Each row of a before or after table is a point. One or more steps were done to the points. Then noise was added and the rows were shuffled. The steps act on columns, c1 being the first. Name the steps. A step turns or swaps two columns, mirrors them in a line or flattens them onto one, adds a multiple of one to another, or multiplies or shifts one. Angles are multiples of 10 degrees, from the lower column toward the higher: turns from -170 to 170, lines from 10 to 170 but not 90. Use the fewest steps. Two steps may share a column if one is a turn and the other turns, adds or multiplies; they go together, in the order done. Otherwise the lowest column goes first.

Before (9 x 2):
[[-4.9  7.1]
 [-1.3  2.7]
 [ 6.5 -1.8]
 [ 4.9 -5.1]
 [ 2.4 -3.7]
 [-0.7 -4.2]
 [-0.2 -4.3]
 [-3.4  3.8]
 [-4.8  2.5]]
After (9 x 2):
[[-4.6  5.0]
 [-0.9  1.9]
 [ 0.4 -3.7]
 [ 0.6 -2.9]
 [ 3.8 -2.4]
 [-4.0  1.0]
 [ 5.7 -3.6]
 [ 7.2 -1.1]
 [-2.4  2.4]]
Steps: shift c1 by 1.0; multiply c2 by 0.7

Before (12 x 8):
[[  3.6  -2.3  -0.6   0.6  -7.0  -3.6   2.7   1.7]
 [  3.4   0.3  -1.1  -0.3   2.4  -3.0   4.5   2.0]
 [  4.1   3.8   3.6   3.6  -0.6  -3.6   0.5   0.8]
 [-12.0   3.3   2.4   0.9   1.7  -3.5   1.4  -3.9]
 [  2.6   3.3   1.2   6.4   2.2   0.8   1.2  -5.5]
 [  2.5   3.2   2.3  -1.3   0.5  -2.1   2.7   0.6]
 [  3.0  -1.6   0.5  -1.5  -0.2   1.7   2.2   2.1]
 [  3.0   3.9  -1.5   0.0   1.8  -1.8   1.2  -0.8]
 [  0.2  -2.7  -1.5  -0.7   0.7  -1.3  -0.4   3.5]
 [ -4.4   3.6   2.6   4.2   2.2  -2.1   4.1   0.3]
 [  4.1   2.8  -1.5   1.0   1.6   3.6   2.6   2.0]
 [  0.0  -9.5  -0.9  -3.0   2.4   5.9   1.6  -2.2]]
After (12 x 8):
[[  2.4  -1.7   0.6   4.6  -1.6   0.2  -0.7   5.9]
 [ -1.0   3.7  -0.1   7.3   2.9  -0.7   5.2  -0.9]
 [  0.0   3.6   2.9  -8.4   1.1   6.1   2.5  -7.5]
 [  0.2   5.8   0.3   6.4   3.3   4.4   1.4  -2.1]
 [ -4.9   0.2   1.9   1.8   3.2   5.4   8.0  -2.3]
 [  4.3   0.9  -6.8   9.8  -0.9   1.8   5.6   3.5]
 [-11.5  -5.5   1.5  10.1   2.5   1.5   2.9  -6.1]
 [  1.6   4.4   2.0 -10.9  -1.3   0.5   5.1  -0.4]
 [  3.4   0.5   0.1  -3.3   0.5  -1.7   4.1   2.9]
 [  3.4   2.1   1.9   8.8  -1.1   0.3   9.4   1.8]
 [  0.5   5.4   1.6   4.4  -2.2   1.7   2.5  -3.4]
 [  5.6  -7.7   2.6 -13.3  -0.7  -4.8   3.4   3.6]]
Steps: add -0.7 times c2 to c8; turn c1 and c2 by 40 degrees; swap c3 and c5; turn c4 and c6 by 110 degrees; multiply c4 by 3; multiply c7 by 2
